Each row is a point. A path goes straight from each point to the next, and from the last back to the first. The post is the endless flat space through its rows: a point in 2 columns, a line in 3, a plane in 4, and so on, so that a path can go around it. Count how often the path circles the post. Going back the other way cancels.
(in the rows, 128 means zero)

Post, 2 rows:
[[129 125 162]
 [105 149  78]]
Path (17 x 3):
[[163 114  35]
 [113 105 106]
 [ 90 112 130]
 [ 69 160 203]
 [ 92 189 134]
 [180 151 163]
 [178 103 104]
 [111 121  76]
 [ 94  92 160]
 [ 67 146  96]
 [ 95 193  86]
 [165 191 127]
 [172 122 137]
 [136 145 104]
 [118 172  73]
 [122 205 154]
 [141 157 125]]
Times around: 2

Post:
[[107 162 194  55 169 176]
 [ 97 158 196 104 127 173]
 [ 86 155  67 174 170 103]
 [179  68 207  79  96  55]
 [112 155 101 114 133 148]]
Path (23 x 6):
[[127  68 116 104 129 129]
 [115 119 171  45 156 111]
 [115 153  91  75 149 126]
 [173 175 131  88 126  83]
 [148 174  79  85 116 143]
 [ 94 167 174  92 146  76]
 [ 88  93 144  90 105 101]
 [101  77 225 129 112 123]
 [129 106 215 110 127 139]
 [126 121 227 141  85 155]
 [136 124 182  50 170 157]
 [ 65  87 163  90 125 140]
 [ 81 160 179  47 127 139]
 [115 168 134 123 101 115]
 [135 166  82 153 174  89]
 [159 146 191 140 119 189]
 [ 94 121 162 177 160 150]
 [ 79 125 105 108 165 154]
 [ 58  95 150 123 122  71]
 [ 97 181 124  79 177  99]
 [120 168 165 137 107 142]
 [147 140 123  95 178 105]
 [119 136 104 114 186 140]]
Times around: 2

Post, 7 rows:
[[ 93 140  43  80  99 190 108  96]
 [162 145 189 126 146  86 134  73]
 [164 128 154 198  91  90  53  70]
 [127 104  84 170 123  66 129 135]
 [189 138  96 138 179 166 121  82]
 [150  80  54 136 146  92  68 145]
 [113 122 102  81 112 181 148 181]]
Path:
[[141 200 163 158 135 165 109 128]
 [100 111  92 178 125 145  97 126]
 [114 103 126 111 106 166 115 151]
 [164 112  81 128 200 113  73  63]
 [147  68  59 209 143 111 115  89]
 [206 100 138 131 110  72  90  94]
 [209 122 106 138 128 167 156 163]
 [186 128 124 160 117 154 200 107]
 [132 140  89 190 103  48 149 100]
 [148 131 103 145 136 106 100 159]
 [110 117 104 164 118 153  94 104]
 [111 103 111 134 139  79 203  88]
 [197  96 101 118 133 104 134 129]
 [214 139  47 145 144 134  52  81]]
Times around: 2

Post:
[[107 112 161 103 159 142 166 163 150  77 175]
 [111 188 150  66 188 146  67  65 144 144 158]
 [110 203 111  74 130 135  83 117 114 123 107]
 [ 76 208 222  51 163 119  62  98 115 135 127]
 [140  94 115 130  77 105 196 121 103 114 145]
 [ 84 183 198 126 164 187 184 132 192 120 144]
 [159  78 129 110 104 159 106 144  34 131 138]
 [101  90 123 145  85 139 130 149 100 119 179]
 [ 77 214 196 161 216 134 142 127 186 122 139]
 [121 120 126 113 104 146  77  94  69  80 110]]
Path (14 x 11):
[[145 138 176 154 125 138 169 177 138  84 158]
 [126  96 158  83  91 120  78 123 132 127 182]
 [128 129  68  96 160 148  75  93 122 156 102]
 [128 122 175  27 180 168 167 122  90  97 122]
 [133 157 160  79 162 105 147 134  40  99 155]
 [ 99 182 202 110  89 114 128 101 100 151 156]
 [105 184 131  75 108 169 193  93 141 145 160]
 [102 106 129  85 148 134 156  63 102 111 166]
 [124 129 197 136 142 181 110 110  73  63 145]
 [155 130  93  98 101 120  99  69 176  91 210]
 [122 145 151 104 158 175 135 133 150 121 135]
 [120 156 123  55 183 169 160  99 191 168 183]
 [138 139  46 113 179 151  73  55  89  74 136]
 [ 96 188 192 129 108 115 160 133 107 142 139]]
Times around: 2

Post (11 x 12):
[[129 122 124 113 142 111 100  47 119 125 111 119]
 [129 180 106 141  75 110 133  83 121 186 121 171]
 [114 137 157 118 165 115 147 134 142  67  60 133]
 [131 139 138 109  83 157 172 196 137 163 145  92]
 [121 164 121  97 141 118 167 153  99 177 173 154]
 [137 101 104 174 150 115  95  99 139 104 106  96]
 [125  98  96 112  98 171 131 192  76 172 107 110]
 [144 191  78 121 115  87 152  68 111 168 123 122]
 [ 69 123 136 113 125 165 157 137 137  77  88 139]
 [146  90  92 110 106 113 135 111 102  80 131 133]
 [147 148 112 154 111 119 188 127 132 200 131 141]]
Path (26 x 12):
[[125 168  92 112 142 130 162 154 116 116 127 184]
 [112 144 144  74 185 114 141 167 131 139 112 116]
 [ 98  78 141 109 121 135 162 152  84 139  82 209]
 [145 149 149 104  60  99 152 131 126  98 140 109]
 [116 101  89 138 101 113 165  97 152 147 135 101]
 [131 186 115  93  67  88 182 133 146 137 125 188]
 [ 87  99  78 180  59 123 161  68 148 146  75 132]
 [149  88  77 137 126 128  87 162  49 112 103  58]
 [119 169 117 117  71 162 216 185 150  91 159 103]
 [170  69 112 101  61 134 177 208 127 121 181 205]
 [111 193 113 117 164 103 211 150 150 154 117  97]
 [ 84  60 108  78 162 139 115  91  36 157 228 194]
 [126 116  82 141 127 121 176 125 106 144 143 125]
 [131 172 177 117 150 152 156 160 105 134 150 158]
 [143 225 119  87 142  82 243 143 140 108 120 183]
 [ 88 171 155  76  83 149 133 139 164 164 127  96]
 [133 142 175  92 152  70 173  82 140 110  69 167]
 [117 165 120 120 130  80 184 124 136 113 109 122]
 [ 42 129  61 108  51 160 146 112 116 142 102 139]
 [127 189 150  33 121  98 172 122 127  79 149 148]
 [149 174 168 155  95 145 187 136 161 132 160 156]
 [ 98 124 120  81  59 205 189 157 123 103 189 137]
 [130 190 144  86 182  78 204 115 123 115  66 198]
 [128 152 119  80  79 102 206 144 162 120 113 107]
 [165 140  82 127 124  57 137  53  97 122 180  96]
 [ 82  90 148   7 183 167  83 134  21  91 124 144]]
Times around: 3

Post, 17 rows:
[[129 141 169 101 144 146  87 143 125 127 115 120 126 148 158 175 141 166]
 [141 113 120 128 157  73 133 118 173 101 190 160 191 114 105 178 107 134]
 [112 151 157 179 143 165 111 101 139  79 121 145 123 132  76 141 120 109]
 [134  97 170 130 107  96 124 134 125 157 108 157 158 170 191 176 135 123]
 [ 95 140 115 124  86 112 118 141 152 112 132 109  87 160 116 151  57 144]
 [112 122 120 173 138 128 197 136 127 131 124 143  99 104 139  73  90 152]
 [ 98 133 107 146 113  70 148 151 167 102  79 100 120  99  88 139  93 109]
 [156 153 132 130 147 143 129 183  83 109 176 116 128 115 192 141 100  96]
 [132 190 164 165 137 151 171 180 138 164 133 126  54 127 140 114 103 130]
 [137 184 126 135  99  64  98 171 122  68 179 157 142  91 122 103  88 131]
 [118  99 110  46  91 117  90 133 112 171 160 139 162 102 101 119 118 115]
 [139 160 124 148 157 123 137 161  58 134 152 121 145 175  85  96 152 165]
 [ 94 150 170 104 175  94 114 122 126 151 137 154  81  88 150 102  76  97]
 [101  96 157 120 133 166  90  94 205 138 122  79 162 118 173 151 104  66]
 [151 131 105 112 123 111 167 198 139  96  98 117 131 161 139  82 144  80]
 [135 167 133 127 135 122 175  97 147 111  90  94 119 123  98 117 155  96]
 [115  83 115 129  90 112  80 107 108 143 161 135 120 122 127 100 182 104]]
Path (17 x 18):
[[105 118 156 164 125 137 108  86 103 109 170 173 122 130  76  91 165  96]
 [ 94 139 123  96 129 106 180 122 148 127 150 113 140  83 144 161  88 144]
 [120 166 146 144 150 136 193 116 131 124  81 109  88 104 141 151 134  96]
 [ 93 116 119 128 118  95 100 125 117 135 249 123 106 127 121 148  98 139]
 [ 70 108 113  84 155  87 107 146 178 116 182 140  94 108 143 145 103 124]
 [105 176 123 197 178 108 122 181 126 135 165 113  77  92 115  48 120 122]
 [158 124 106 142 128 110 139 179 125 111 137 121 116 140 179  86 114 140]
 [133 146 134 109  96 100 108 164 160 144 144 109 133 107 107 144  77 146]
 [142 139 151 148  96  97 151 148  97  92 118 154 187 101 127 123 151 145]
 [121 119 140 140 158 134 148 160 105 137 159 146 154 109 172  77 128 125]
 [ 75 117  93 168 161 126 118 171 145 108 158 138 140 124 130 136  67 122]
 [104 182 113 118 130  89 131 123 125 122 168 108 152 162 177  97  91  90]
 [111 158 124 181 141  80 127 129  91 105 125 151  89 117 125 126 113 144]
 [140 107 134  77 117 123 113 126 132 160 105 118 125 124 163 102 121 148]
 [163 137 122 138 143 119 170 114 134 117 162 139 181 132 116 122  76 149]
 [108  86 107 142 125  83  87 142 157 128 142 149 119 108  91 198 102 149]
 [141 149 164 200 111 139 141 174 153 155 165  77  82  97 157 162  97 166]]
Times around: 2
